Rows are points. Each copy is the shape, with its points in the same order, turned, moved and blurred by noise. Say if it was mirrored as well.

Shape:
[[-31   1]
 [-11 -13]
 [-36  17]
 [ 35 -11]
 [ 50  -1]]
Copy 1 (5 x 2):
[[-12  23]
 [ -7   0]
 [ -3  39]
 [ 26 -35]
 [ 43 -27]]
Copy 1 is: only turned
Copy 2:
[[-17 -27]
 [  1 -22]
 [-24 -25]
 [ 29  17]
 [ 32  29]]
Copy 2 is: only turned
Copy 3 (5 x 2):
[[ 25  34]
 [ 29  12]
 [ 22  48]
 [ -9 -23]
 [-24 -24]]
Copy 3 is: mirrored
Copy 4 (5 x 2):
[[-16  32]
 [ -3  13]
 [-32  31]
 [  1 -37]
 [ -6 -60]]
Copy 4 is: mirrored

Shape, 9 rows:
[[ 24 -23 -38]
 [-44  11   1]
 [ 15 -23   9]
 [-27  10 -12]
 [-36  29 -18]
 [  7  14 -11]
 [ 12 -14  41]
 [ 23   2 -19]
 [ 17 -20  -9]]
Copy 1 (9 x 3):
[[ -7 -12 -60]
 [ 13 -13  31]
 [-25  12 -21]
 [  9 -13   4]
 [ 36 -11  14]
 [ 13  14 -16]
 [-36  32   5]
 [  6  14 -31]
 [-13   9 -31]]
Copy 1 is: mirrored
Copy 2, 9 rows:
[[-21 -47  21]
 [-35  37   3]
 [ -1 -23 -17]
 [-29  19  11]
 [-33  39  31]
 [ -6  -7  20]
 [ 18   1 -31]
 [ -2 -26  22]
 [ -9 -27  -3]]
Copy 2 is: mirrored

Shape, 7 rows:
[[  4   8 -14 -20]
 [ 16  17  41  32]
 [ 10  -8 -18  22]
 [ -1  -5  -1   8]
 [ 20 -31  -3   9]
 [-60  29   1  -4]
 [ 13  -1  -4 -11]]
Copy 1:
[[-12   5  -3 -24]
 [-13  20  -1  47]
 [  7 -14 -32   8]
 [  0 -16  -6   8]
 [-21 -21 -34   5]
 [ 14 -16  55 -17]
 [-16   1 -11 -10]]
Copy 1 is: mirrored
Copy 2 (7 x 4):
[[-13   4  -2   6]
 [ 53   3  27 -16]
 [ 14 -12 -24 -19]
 [ 11 -14  -4  -5]
 [ 27 -12 -29   9]
 [-29 -38  44 -18]
 [  3   3  -5   9]]
Copy 2 is: mirrored
Copy 3 (7 x 4):
[[  4  -2 -15  -1]
 [  3  56  21  31]
 [ -3  -7   8  36]
 [ -4   4  12  14]
 [ 19 -10  29  23]
 [-60  17  -9 -22]
 [ 13  -4  -2   6]]
Copy 3 is: only turned
Copy 4, 7 rows:
[[ 14  -6 -23 -16]
 [ 30  41  30   9]
 [  6  -3  -9  28]
 [  1   7  -3   8]
 [  2 -19  18  18]
 [-23  53 -38 -21]
 [ 12  -7  -1  -7]]
Copy 4 is: only turned

Shape:
[[ -4 -15  14  25 -17 -15]
 [-20   6  22 -25 -20 -23]
 [ 10 -23  28 -13  41 -40]
 [  2   7 -19 -36   3 -11]
 [ 16 -29  -8  -5  -8 -10]
 [ -9 -35  55   2 -31  28]
 [ 24  33  -8  -5 -27 -20]
 [ -6  -2  22  45  18 -43]
 [-21  48   6  41 -13  36]
 [-21   2  18  19  -7  -1]
 [-12   0 -15 -18  29  28]]
Copy 1:
[[-17  -8 -25   9 -23  12]
 [-26  17  -9 -36 -22  -5]
 [ -3 -42 -20 -36  16 -23]
 [ 17  15  19 -29  -6  -9]
 [ 18 -15  -8  -7 -31   4]
 [-36 -21 -26 -34 -45  56]
 [ 20  47 -22  -5  -6   4]
 [-25 -20 -35  24  18 -12]
 [-37  38   8  24  16  60]
 [-34   0  -9   1  -9  19]
 [  3  -9  43 -21   9  27]]
Copy 1 is: mirrored
Copy 2 (11 x 6):
[[-20  19  13   5  -9 -15]
 [  0 -14   6 -41 -10 -20]
 [ 16  11  34 -26  22  36]
 [ 16  -5 -34 -21   0   7]
 [  5  21  -4   2 -22  11]
 [-24 -37  35  12 -39  -4]
 [ 27  11 -22  -4  -8 -41]
 [-10  41  39  -9  28 -19]
 [-31 -27 -16  33  31 -60]
 [-27  -1  13  -5   6 -19]
 [-13 -22 -30   3  20  25]]
Copy 2 is: mirrored
